Every row gives one point. The points of each table are mixes of a few directions, plus a little noise. How many directions does each table use, and how many do they share? Where both have some left over, give the other angles between the two spaces (their principal angles), to ten degrees, smallest first.
In the rows, 128 means zero.

First:
[[ 74 133]
 [165 124]
 [ 77 132]
 [154 124]
 [170 126]]
Second:
[[144  93]
 [132 118]
 [146  90]
 [ 93 205]
 [134 115]
 [119 148]]
Directions: first 1, second 1, shared 0; angles 60

First (7 x 4):
[[128 126 126 127]
 [126 112 110 119]
 [130 137 138 133]
 [124 102 100 114]
 [142 218 225 176]
 [124 102 100 114]
 [123  99  97 113]]
Second:
[[135 138 149 118]
 [106 112  77 169]
 [132 137 139 131]
 [124 166 152 174]
 [143  87 119  47]]
Directions: first 1, second 2, shared 1

First:
[[111 187 125 161 186  80 137 146 174]
 [138 115 131 116 111 136 122 115 116]
 [113 161 125 150 160 107 135 145 161]
 [159  97 144  91 113 139 108  76  85]
 [140 150 120 133  69  58 173 107 109]
 [132 164 119 142 109 114 124 143 181]
 [112  50 129 105 119 214 116 148  77]
 [117  98 131 123 154 177 111 144 119]]
Second, 9 rows:
[[123 140  84 165 127 107 130 124  87]
 [128 126 138 119 127  89 127 149 128]
 [119 147 130 131 135 103 171 151 112]
 [173 163 113 108 130 154  87 161 129]
 [ 90  67 195 108 126 213 152  53 200]
 [123 150 111 142 133 103 160 147 100]
 [165 164  99 124 128 135  96 158 111]
 [114  99  93 166 119  93  93  94 104]
 [118  97 189  89 125 155 133 115 184]]
Directions: first 4, second 4, shared 1; angles 70, 70, 90

First:
[[110  91 119 105 114  98 151 127 135 164 136 195  83 113]
 [ 94 152  83 200  84 178  87 113 127 121 160 124  73 181]
 [180 158  95 105 135  70 169 128 189  40 125  87 102  14]
 [134 161 115 143 135  91 156 132 123 136 157  88 140  85]
 [131  99 192 115 148 116 143 129 107 145 111 141 152 148]
 [106 101 167 114 137 174 129  91 102 114 130 163 140 171]
 [132 144 115 110 142 149 120 124 120 124 129 115 170 122]
 [141 118 166 132 135 161 110 117 133  84 101 119 136 159]
 [130 121 103 124 121 156  65 176 126 188  88 137 155 178]
 [125 137 126 136 131  89 147 143 116 163 145 117 132 108]]
Second, 11 rows:
[[166  63 124 130 125 197 160  41  76 125 110 142 213  98]
 [ 74 165 155 135 141 134 119 135 103 149 172 128 122 178]
 [111 153 122 200  97  91 107 168 151 143 145 105  50 161]
 [110 115 140 162 122 169 138  82  80 145 151 128 152 156]
 [188 106  97 129 105 101 124 145 190  82  74 119  86  71]
 [103 138 145 105 152 148 133 113 101 136 149 138 159 147]
 [164  92 109  93 135 120 145 128 115 167  98 142 185  82]
 [100 144 147 147 128 153 123 107 113 111 153 123 116 162]
 [117 156 135  96 141 104 117 160 158 104 129 129 101 128]
 [127 139 112 118 130  74 122 185 137 189 124 127 124 118]
 [149 137 124  89 134 119 122 142 184  56 104 127  96 103]]
Directions: first 6, second 4, shared 3; angles 90

First:
[[112 140 141 128 148 142  72 105 150 109  89 142 126 115 118 109  66 153
  140  88  90 140 123 154]
 [125  94 168  99  79 136 116 147 128 148 116 147 182 161 110 187 120  79
  127 173 153 161 112  92]
 [107 108 184  99 103 152  53 119 153 127  71 163 178 145  99 164  50 108
  142 127 108 174 107 122]
 [129  89 166  98  72 132 131 155 122 154 126 145 184 164 111 194 136  69
  123 186 164 159 113  85]
 [150  93 129 113  73 112 204 172  95 166 179 117 159 164 134 186 215  66
  107 208 199 128 127  71]
 [125 136 123 132 140 129 120 120 132 121 123 127 118 120 130 115 119 141
  131 113 118 124 130 139]
 [137 175  64 172 196 114 160 105 123 101 155  94  48  82 159  43 154 197
  126  70 100  75 153 175]
 [126 153 104 147 166 126 122 109 134 110 126 118  92 104 138  84 118 167
  132  89 102 108 138 159]
 [128 151 103 146 161 124 130 114 131 114 132 116  94 106 139  88 127 161
  130  96 109 108 138 152]
 [139 140  97 144 145 116 168 131 114 127 158 108  99 118 144 106 170 142
  122 126 138 102 140 132]
 [129 126 128 127 125 127 133 131 127 129 130 128 130 130 129 131 133 125
  127 132 131 127 127 125]]
Second (11 x 24):
[[129 139 115 137 144 126 131 122 128 121 132 122 110 117 134 108 130 144
  128 113 120 117 133 140]
 [125  94 168  99  79 135 118 148 127 149 116 148 182 161 109 188 122  78
  127 174 154 161 112  92]
 [125  92 170  98  76 136 117 149 127 150 116 149 185 163 108 191 122  75
  127 176 155 163 111  90]
 [127 120 137 121 117 130 126 133 128 133 125 133 141 136 124 142 127 116
  128 139 134 136 124 120]
 [128 133 122 132 135 127 129 125 128 125 130 125 120 123 131 119 129 135
  128 121 124 123 130 133]
 [130 145 108 143 153 124 133 118 128 117 134 118 101 111 138  98 131 153
  129 105 115 111 136 146]
 [134 197  47 186 228 113 148  88 130  86 151  88  19  61 166   7 140 230
  131  36  76  61 160 201]
 [125  93 169  98  77 135 118 148 127 150 116 148 183 162 109 190 122  76
  127 175 154 162 112  91]
 [127 114 145 116 107 131 124 136 128 137 123 136 151 142 120 153 125 107
  127 147 139 142 121 113]
 [126 108 152 111  99 132 122 140 128 140 121 140 160 147 117 163 124  98
  127 155 143 148 119 107]
 [132 174  74 167 194 118 142 102 129 100 143 102  56  84 153  48 136 195
  130  67  94  84 149 176]]
Directions: first 2, second 1, shared 1

First:
[[155 130 146 110 122 122 127 110 125 105 137 132 132  98 113 106 136 145
  125 122 121 110 136 150 127  97 133 158 147 108 134 139]
 [169  69 147 117  78 134  83  72 138 139 130 149  51 148  96 176 151  77
  107 113  84 129 174  99 153 130 112 138 162 113 154 114]
 [135 101 118 118 132 137 121 144 134 117 116 134 117 128 117 130 125 125
  132 128 130 130 127 120 127 115 115 120 121 136 122 130]
 [ 87 160 113 149 151 126 150 156 123 145 126 115 159 144 157 124 115 137
  138 139 150 140 106 127 118 156 137 105 104 146 115 124]
 [132 118 122 120 135 132 128 141 131 116 121 131 131 121 122 120 124 135
  132 129 133 126 123 130 125 115 122 127 122 130 123 132]
 [ 92 146 101 139 164 133 152 180 128 129 114 117 165 133 150 112 107 146
  144 141 159 138  96 129 113 138 127 100  93 152 105 130]
 [177  94 148 100 104 128 105  96 132 101 131 143  98 103  94 122 143 125
  118 116 105 110 151 136 136  88 120 160 158 105 142 136]
 [ 92 171 122 150 144 121 151 142 121 146 134 113 160 137 157 122 119 140
  134 136 145 135 111 133 120 155 143 116 113 136 122 126]
 [174  91 156 114  83 127  92  68 132 130 139 146  71 129  98 157 152  96
  107 111  87 119 169 118 149 119 122 155 169 103 155 121]
 [117 146 125 130 141 125 141 141 125 125 129 122 150 120 136 114 122 144
  133 131 139 126 117 138 121 127 134 128 121 130 122 133]
 [ 74 179 111 158 155 123 158 159 120 155 129 108 171 147 169 123 112 140
  139 140 155 142 101 130 116 169 144 102 100 148 114 123]]
Second:
[[126 126 129 128 129 130 127 126 129 132 130 128 127 129 128 128 128 127
  127 128 125 127 130 127 128 127 129 127 129 126 129 128]
 [148 149 111 120 123  97 139 162 116  75  99 133 132 114 133 132 133 137
  138 133 160 153 110 137 132 140 113 140 119 150 116 131]
 [119 118 136 132 131 142 123 112 134 153 142 125 126 135 126 126 126 124
  123 126 113 116 137 123 126 122 135 123 132 118 134 127]
 [ 83  81 167 147 140 199 104  50 155 249 194 116 118 160 116 118 117 108
  104 115  57  72 170 107 119 102 163 100 149  79 156 122]
 [149 150 111 119 122  95 140 164 116  72  97 133 133 113 133 132 133 137
  139 134 160 153 109 137 133 140 113 141 119 150 115 131]
 [148 148 111 120 123  98 139 161 116  76  99 133 132 114 134 132 133 136
  138 133 158 152 110 137 132 140 113 140 120 149 116 131]
 [108 107 145 136 133 159 117  94 140 181 157 123 124 142 123 124 123 119
  118 123  97 103 146 119 124 117 143 116 137 107 140 126]
 [144 145 114 122 124 103 137 155 118  86 105 132 131 117 132 131 132 135
  136 133 153 148 113 135 131 137 116 138 121 145 118 130]]
Directions: first 3, second 1, shared 0; angles 60

First, 11 rows:
[[137 147 141  69 145 110 118 210 119 170 145 126  99 172 125 131 134  71
   83 181 153 140  59  83 147  97 155 113 169  94  78  88]
 [136 103 129 113 118 127 111 143 126 157  50  91 133 151 163 144 165 109
   72 167 149 146 137 158 143 127 139 112 176 125 128  97]
 [ 95 110 159 174  91 139 113 143 110 103 124 168 121 137  49 112 138 157
  109 139 141 153 108  93 154 103 117 149 179 158  95 167]
 [122 107 129 185 144 115 112  82 150  99  96 145 107 112 150 138 114 153
  154 113 114 161 161 187 125 160  74 114 142 139 177 147]
 [ 78 117 157 108 168 186 194 178 108 103 150 116 170 162  42 120 149  97
  110 127 183  72  84 101 123  77 228 145 186 158  56  63]
 [135 113 107 125 139 119 113 107 134 138  99 123 112 123 179 172 116 121
  137 139 115 144 132 173 134 160 111 110 128 123 166 111]
 [155 169 166 135 167  80 128 155 173 128 143 118 106 134 148  42 135 108
  116 114 143 141 151 125  98 111  89  97 133  87 122 139]
 [132 134 137 153 176 117 145 104 163 105 119 117 129 118 157 107 123 126
  149  98 130 126 166 180  96 144 107 106 126 123 158 115]
 [142 153  87  91  92 153 152  95 104 136 195 122 169  96 124 136 111 151
  171  89  95  70 140  82 113 133 163 165  22 131 129 152]
 [139 137 100 115 107 141 140  93 119 129 153 119 153 101 140 136 117 149
  156  99 105  99 151 121 117 142 137 145  62 133 145 144]
 [136 117  94 138  61 121  82  96 100 140 135 163 108 106 132 171 104 165
  146 141  84 157 120 105 159 154  89 149  89 137 151 185]]
Second, 8 rows:
[[140  94 147 133 113 130  89 126 113 125 100 133 109 105 126 162 116 142
  131 144 115 138 122 151 144 142 121 132 163 120 116 135]
 [ 84 121  64  70 215 107 133 113 183 129 137 140 149   7 150  91 127 136
   75 116  96 106 166 186 209 121 118  51 132 156 109 122]
 [146 128 114 106 111 155 170 125 162 157 111  98 241  87 124 125 146 132
   68 128  97  85 158 148 140 144 146 149  98 133 157 110]
 [114 120 137 157 131 157 128 100 111 117  97 103 118 162 129 129 122 141
  167 119 169 120 158 149 101 117 114 130 181 114 132 123]
 [110 147  87  93 171 102 105  95 125 105 118 122 110  83 145 144 112 127
  146 133 156 138 126 188 123 126 104 100 128  87 140 117]
 [146 123 180 176  78 165 150 151  89 132 162 134 107 226  98 148 114 120
  188 119 136 118 102  52  82 126 157 185 127 135 117 134]
 [133 144 118 108 134 106 132 146 132 128 165 149 118 118 124 127 122 114
  125 130 111 134  95 104 136 132 139 123  86 133 125 130]
 [153 142 174 181  65 100 125 172 107 133 135 143  73 239 122  98 158 106
  127 140 143 182  95  43  94 119 130 152 105 151 131 156]]
Directions: first 6, second 6, shared 1; angles 30, 50, 50, 50, 90

First, 9 rows:
[[132 127 130 147 127 133 140 112 122 115 126 133 125 135 125 128 125 130
  122 124 106 124 129 122 143 127 123 136 122 121 140 126]
 [120 130 123  84 129 116  98 164 142 158 131 116 134 111 134 129 135 124
  144 137 180 138 126 142  94 130 138 108 139 144  99 132]
 [126 128 127 120 128 126 123 134 130 133 129 126 129 125 129 129 129 127
  131 130 137 129 128 130 122 128 130 124 130 131 123 129]
 [116 131 121  63 129 110  84 181 149 173 132 111 137 103 136 130 139 122
  151 141 204 142 126 148  78 131 143  98 145 151  86 134]
 [142 125 137 204 126 149 179  65 103  76 122 149 118 157 118 126 116 136
  101 113  39 111 131 104 186 124 110 162 108 101 177 121]
 [147 124 140 230 126 156 197  43  95  58 120 156 114 167 115 126 111 138
   92 108   7 105 132  95 207 123 104 175 101  91 194 118]
 [117 131 121  71 129 112  89 175 147 168 132 113 135 106 135 129 137 122
  148 139 196 141 126 146  84 130 141 102 143 148  91 133]
 [134 126 132 160 127 137 150 101 117 106 125 136 123 141 124 127 123 131
  117 122  90 120 129 117 153 126 120 143 119 116 149 125]
 [117 131 122  72 130 113  90 174 146 166 132 113 135 107 136 130 137 122
  148 139 194 141 126 146  85 131 141 103 143 148  92 133]]
Second, 11 rows:
[[139  99 123 115  67 174 116 105 171 155 124 105 104 131 149 148 108 119
  140 136  94 108 129 145 133 120 108 117 128 121 124 124]
 [142 109 146 126 103 130 103 112 138 137 114 131 125 123 112 141 125 141
  122 122 128 138 116 138 128 117 117 133 126 115 145 164]
 [165 150 100 114 136 129 127 112 139 126 137 142 112 152  87 131  93 163
   86 131 115 162 120 114 122 107 131 147 152 114  63  94]
 [ 45 106 206 165 176  81 141 167  96 142 111 157 156  95 178 116 193  86
  159 115 161  97 139 117 143 205 135 121 114 157 229 155]
 [112 168 116 130 195 101 179 148 107 126 136 154 120 144 145 109 126  99
  113 132 137 125 140  97 143 162 150 136 161 151  80  34]
 [184 140 124 107 121 128 127 105 127 131 106 144 107 141 111 135 106 113
  102 118 143 140 113 141 149 105 133 146 164 119  90 108]
 [127 139  72 123 117 154 128 126 151 116 166 100 128 141 109 125 102 178
  123 148  87 143 139 113  93 106 122 120 108 120  84 113]
 [128  85 173 132  82 136  94 112 145 149 102 127 127 110 131 150 139 124
  139 117 131 121 116 151 136 129 111 126 121 118 187 191]
 [106 156  58 128 138 150 145 153 112  90 172  79 154 129 139 103 132 140
  160 150 112 111 149 121  97 104 136  99  85 136 108 117]
 [150 160 118 122 167 107 155 135  97 113 120 144 124 137 131 114 127  97
  117 122 157 128 126 126 148 126 148 137 156 138  95  84]
 [111  95 169 145 108 116  91 131 121 127 116 124 152 102 114 135 156 150
  142 116 142 132 119 143 116 125 118 124  96 117 205 223]]
Directions: first 1, second 5, shared 0; angles 80

First:
[[ 99 144 130 142 179 160 107  95 130 106  80 112 121 112 150 119 121 115
  162 138 195 110 158 173 152 143  59 136 127 108  85 126]
 [121 129 107 149  89 133 131 154 125 146 150 144 125 143 119 139 130 170
   99 120  85 124 116 120 119 118 171 134 130 120 156  99]
 [146 108 165  85 144 125 133  98 144 103 124 121 158 109 114 103 122  75
  138 150 150 151 115 109 141 143 121 132 119 134 111 176]
 [141 100 200  99 135 147 149  86 138  82 136 142 189  98 126 110 101  68
  102 124 148 149 120  98 142 139 134 132 103 175  87 195]
 [151 137  80  94 137  76 120 162 130 160 119  94  80 145 114 124 161 129
  179 148 120 128 122 125 106 124 116 111 156 102 169 107]
 [ 41 141  43 148 132 196 123 170 132 102  82 106  91 102 167 131 116 173
  147  74 138  45 151 125  92 127 101 119 156 157 135  28]
 [127 124 151 187  76 167 116 105 129 153 169 183 164 157  92 138 117 191
   62 170  86 161  96 157 175 132 190 180 100  46 142 125]
 [158 132 186 168 104 101 152 123 100 136 173 164 152 141 149 163 115 126
   65  83 101 144 145 122 122 103 162 108 103 193 103 168]
 [104 129 114 115 161 149 119 118 136 105  91 105 120 107 142 112 124 111
  162 125 168 106 142 136 127 140  83 127 137 130 109 119]
 [195 136 104  93 122  27 128 168 117 186 152 106  82 164 104 136 172 122
  161 148  92 159 115 117 105 112 143  98 148 113 181 138]]
Second:
[[162 124 145  80 128  68 148 124 153 149 106 102 111 143 113 116 140  79
  163 147 140 166 124  98 127 126 136  97 140 160 137 154]
 [ 94 106 134 147 138 214 121 142  80  48 190 167 194  66 162 134  96 142
   59  47  98  56 128 115  89 126 121 153 107 161 104 133]
 [106 115 147 159 122 185 131 129  98  81 170 165 176  96 154 139  98 143
   66  73 107  91 131 121 111 123 137 144 107 161 104 137]
 [142 140 114 119 122  89 124 121 157 175  90 106  89 165 102 123 149 129
  170 183 145 167 124 139 155 131 131 122 142  89 147 115]
 [102  91 106 100 135 204 114 149 110  59 176 146 180  69 125 104 111 133
  100  99  97  72  96  98  93 143 127 164 121 111 140 124]
 [142 117 169 119  96 113 154 114 150 134 132 138 144 142 114 128 119 110
  107 137 118 165 118  99 141 125 173 118 118 163 124 152]
 [123 158  94 154 120 108 105 119 156 188  81 112  75 178 100 129 153 168
  170 196 145 159 128 176 172 132 124 140 142  41 152  84]
 [135 178  99 162 164  72 105 131 121 182  76  94  49 170 149 151 160 147
  189 144 173 135 175 194 143 117  69 100 148  96 123 100]
 [144 124 149 111 125 105 144 125 133 129 128 124 133 128 130 129 127 102
  127 121 130 142 131 105 124 125 136 111 124 166 119 149]]
Directions: first 5, second 4, shared 3; angles 50

First, 9 rows:
[[150 127 108 113 148 148 135 151 123 131 133 145 137 150 148 137 124  97
  122 132 151 145 136 136 109 142 136 116 113 132 130 147]
 [109 169 142 113 154 138 114 206  81 117 136  83 148 192 134 147 131  88
   99 127 117 176 104 159 111 159 121  96 141  99 151 190]
 [125 139 164 124  94 102 111 124 128 160 125 171 103 118 110 152 172 148
  139 158 128 138 146 113 156 149 135 155 163 122 129 113]
 [115  97 142  91 133 129 102 149 142  95  28 130 167 127  96  79 103 137
  119 114 125 101  88 167  76  67 118 147  97 105 193 117]
 [140 144 135 155 119 141 148  96 115 133 137 127 106 126 139 113 132 118
  102 140 117 112 153 108 128 156 132 126 133 143 107 135]
 [ 93  70  63 147 159 121 140  91 180  74 161  35 165  74 128 104  48 177
  180  47 115  90  73 141 143  27 102 103  83 140 110  83]
 [108 168 172 137 108 111 115 148  95 143 134 118 110 149 115 146 162 129
  110 150 104 150 131 125 148 166 126 131 169 111 132 150]
 [176  89 101 123 116 137 146  72 171 153 121 214 110  87 141 124 135 134
  151 145 169 100 170 100 126 122 149 156 107 163 106  83]
 [134 148 127 149 121 127 141 114 118 147 177 129 103 128 142 151 145 124
  128 141 126 141 152 106 156 164 134 121 148 140  95 135]]
Second:
[[125 151 116 158 194 135  71 123 112  82  95 120 137 148 152 151 120 115
   66 151 111 104 119  98  77  99 126 124  85  94 163 109]
 [125 164 111 174 196  72  32 107 146  98 176 194  73 113 169 249 175 123
   85 220 119 121 166  40 141 101 146 147 100  91 109  61]
 [101 106 136  97  98 118 162 165 157  89 122 104 123 128 111  68 101  93
  126 132 117 124 121 188 134 106 122 119 122 150 105 165]
 [137 147 121 150 171 144  94 113 102 119 104 123 145 141 142 148 128 132
   95 126 123 117 121  99  90 123 125 126 107 101 162 112]
 [131 111 137 107  93 155 174 136 118 146 109 100 153 133 110  74 108 131
  153  85 133 134 113 167 126 143 120 121 142 145 136 158]
 [153 121 135 121 104 173 166 112  94 176  99 103 166 140 116  95 118 157
  157  64 141 136 109 140 114 163 121 121 149 134 159 145]
 [106 135 120 136 165 116  98 147 138  69 109 114 122 138 138 123 112  96
   77 158 106 107 124 134  97  92 125 123  91 114 133 131]
 [129 105 139 104  62 113 177 134 155 171 172 148 106 104 108 121 144 142
  191 121 145 153 145 149 191 156 135 133 173 164  84 137]
 [124 139 122 144 142  93  95 119 147 125 167 168  93 113 142 187 159 129
  124 176 130 131 154  91 155 121 137 139 128 122 103  97]
 [134 112 136 110  87 136 168 129 131 162 136 125 132 121 112 107 129 140
  167 101 139 143 127 147 151 152 128 128 157 149 118 144]
 [142 112 138 111  88 159 179 125 112 172 115 107 152 132 109  89 119 148
  165  76 141 139 116 152 133 159 123 125 157 146 136 150]]
Directions: first 5, second 3, shared 1; angles 80, 90

First:
[[170 144 110 160 135 102 114 115  87  78 102 173 166  54 112 154 133 154
  170 114 121 197  83 158  96 155  58 172 179 129 146 107]
 [170 186 141 125 124  83 182 133 135 140 153 100  95 113 121 157 142 130
  150  99 100 171 112 159 147 163 154 124 172 195  86 109]
 [ 75 118 188 104 144 171 133 126 105 133 186 140  76 171 108 102 144 129
  115 123  89  83 165 100 136 135 153 100 115 132  98 128]
 [159 106  91 148 112 115 121 144 141 131  77  98 179 117 167 161 116 108
  151 154 176 159 103 146 113  94 147 154 131  96 175 133]
 [127 152 134 127 112 138 119 141 180 123 105 157 118 133 123 120 109 125
  106 155 125 120 129  96 147 159 124 105  78 144 113 171]
 [165 127 107 146 116 107 137 143 132 128  96 102 159 111 156 167 125 115
  159 141 154 173 100 153 116 114 149 152 150 121 154 123]
 [ 97 107  90 128 134 145  69 100 139 108 103 188 154 113 103  72 105 151
   78 128 142  79 140  95 123 131  40 124  78  95 141 147]
 [108 108  67 110 125 115 113 106 167 169 119  97 138 150 134  79 108 126
   64 113 167  59 156 120 149  88 112 111  88 111 133 132]
 [ 74  82 142 113 160 158 109  99  60 125 179 138 117 145 107  88 148 144
  116  98 110  81 158 127 108  99 101 132 148  93 132  92]
 [105  96 137 122 113 164 118 155 163 149 107 105 134 176 161 130 115  97
  117 174 157  98 145  99 134  97 187 111  78  95 150 162]
 [155 180 199 124 133 112 192 146  98 125 182 110  72 126 117 176 162 126
  183 108  70 186 115 155 135 173 184 124 193 195  79 103]]
Second:
[[136 162 157 149 145 119 133 169 166 117 100 231 127 118  65 110  99 168
  119 153  77 146 108 110  95 138  89 169  65 165 110 156]
 [120 113 134 149 114 151  96 118 117  99  93 145 165 105 144 158 137 110
  150 171 141 153 129 129 119 150 122 120 125  95 157 133]
 [114  60 109 116 109 190  87 125  91 101 127  47 136 156 223 140 133  84
  153 125 205 102 121  87 145  97 167 100 167  46 185 147]
 [127 113 134 114 137 158 130 180 148 120 134 138  93 173 138  84  93 150
  117 101 139  91  93  63 123  81 134 152 100 123 136 170]
 [120  98 123 132 115 157 102 125 109 105 117 106 147 131 168 145 133 105
  147 142 158 127 128 115 130 127 139 114 143  85 158 134]
 [145 181 126 107 156  64 194 136 156 183 174 128  76 144  67  86 119 169
   85  69  78 105 135 151 136 112 123 148 120 214  64 104]
 [134 160 121 127 136  82 156 105 132 159 145 119 122 112  96 132 145 133
  114 116 101 138 151 176 136 147 124 122 140 169  94  92]
 [126 142 116 135 117  98 130  72 105 140 126 101 157  89 124 165 164 103
  138 144 123 160 163 195 138 170 130  97 164 133 118  82]]
Directions: first 5, second 3, shared 1; angles 40, 60

First, 10 rows:
[[108 102 122 122 146 156 118 111 160 127 120 168 131 116 139 170 158 137
  132 156 124  85 130 107  85 159 106 122 143 127 135 148]
 [ 84  69 116 115 166 188 108  94 200 126 110 216 135 101 151 223 197 151
  139 186 117  33 133  77  33 201  79 113 161 128 142 171]
 [169 182 140 139  93  72 147 159  63 131 147  46 123 153 107  42  68 108
  118  76 138 214 123 174 215  62 171 141  98 128 116  90]
 [132 132 129 129 126 123 131 131 122 128 129 121 128 131 125 120 123 126
  126 123 128 137 128 132 137 122 134 130 124 128 128 124]
 [137 140 132 130 119 117 132 135 115 127 131 110 127 135 123 110 116 124
  126 116 130 147 126 138 148 112 137 132 121 128 124 119]
 [123 122 127 126 132 135 126 124 137 127 127 139 129 125 132 140 137 131
  130 135 127 116 129 122 117 138 121 127 132 127 130 134]
 [157 168 138 137 103  86 143 151  81 129 140  69 124 147 112  65  83 113
  122  88 135 192 124 162 193  79 160 137 105 128 119  98]
 [129 128 128 128 128 127 129 128 126 128 129 126 128 129 127 128 127 129
  127 128 128 128 128 130 129 127 128 130 127 129 128 127]
 [ 90  74 116 117 162 181 111  98 191 125 113 207 133 103 149 213 188 148
  135 180 119  46 133  84  45 192  86 117 158 127 140 167]
 [154 163 136 134 106  93 140 148  88 130 139  79 125 144 114  74  89 115
  122  94 134 181 126 155 182  86 157 136 107 128 119 103]]
Second:
[[141  44  74  88 100  84 101  80 187  83 161 169 133 190 151 165  96 123
  133 162 150 152 190 126 184 111 166 189  88 169 149  61]
 [ 94 113 159 168 151 157 106 156 104 154 135 119 131 116 143 151 148 125
  110 104 108  90 118 105 118 136 135 103 163 100 138 177]
 [111 128 135 170 133 150 125 155  73 143 148 116 101 110 146 135 128 103
   82  79 106 134 130 107 125 134 124 110 154  98 167 171]
 [149 154 134  97 128 140 137 151 122 126 106 147 134 121 108  99 142 124
  151 131 126 147 140 120 134 104 140 130 114 139  99 131]
 [156  67 130  83 127 104 125  86 117  66 144 134 138 137 123 127 113 143
  157 155 144 168 150 157 134 126 128 150 104 139 105  57]
 [119  65 124 109 129 110  97  96 176 109 139 144 155 160 136 163 126 146
  152 162 140 104 145 133 146 129 149 150 119 145 115  93]
 [143 207 125 117 121 131 158 145 142 152  92 126 130 113 101  90 136 131
  144 133 133 130 105 134 113 121 115 119 119 139 108 142]
 [110 249 142 191 132 149 176 156 103 192  99  73 104  78 113  93 135 133
   98  98 117  99  46 141  70 161  69  74 162  97 142 189]]
Directions: first 1, second 5, shared 0; angles 50
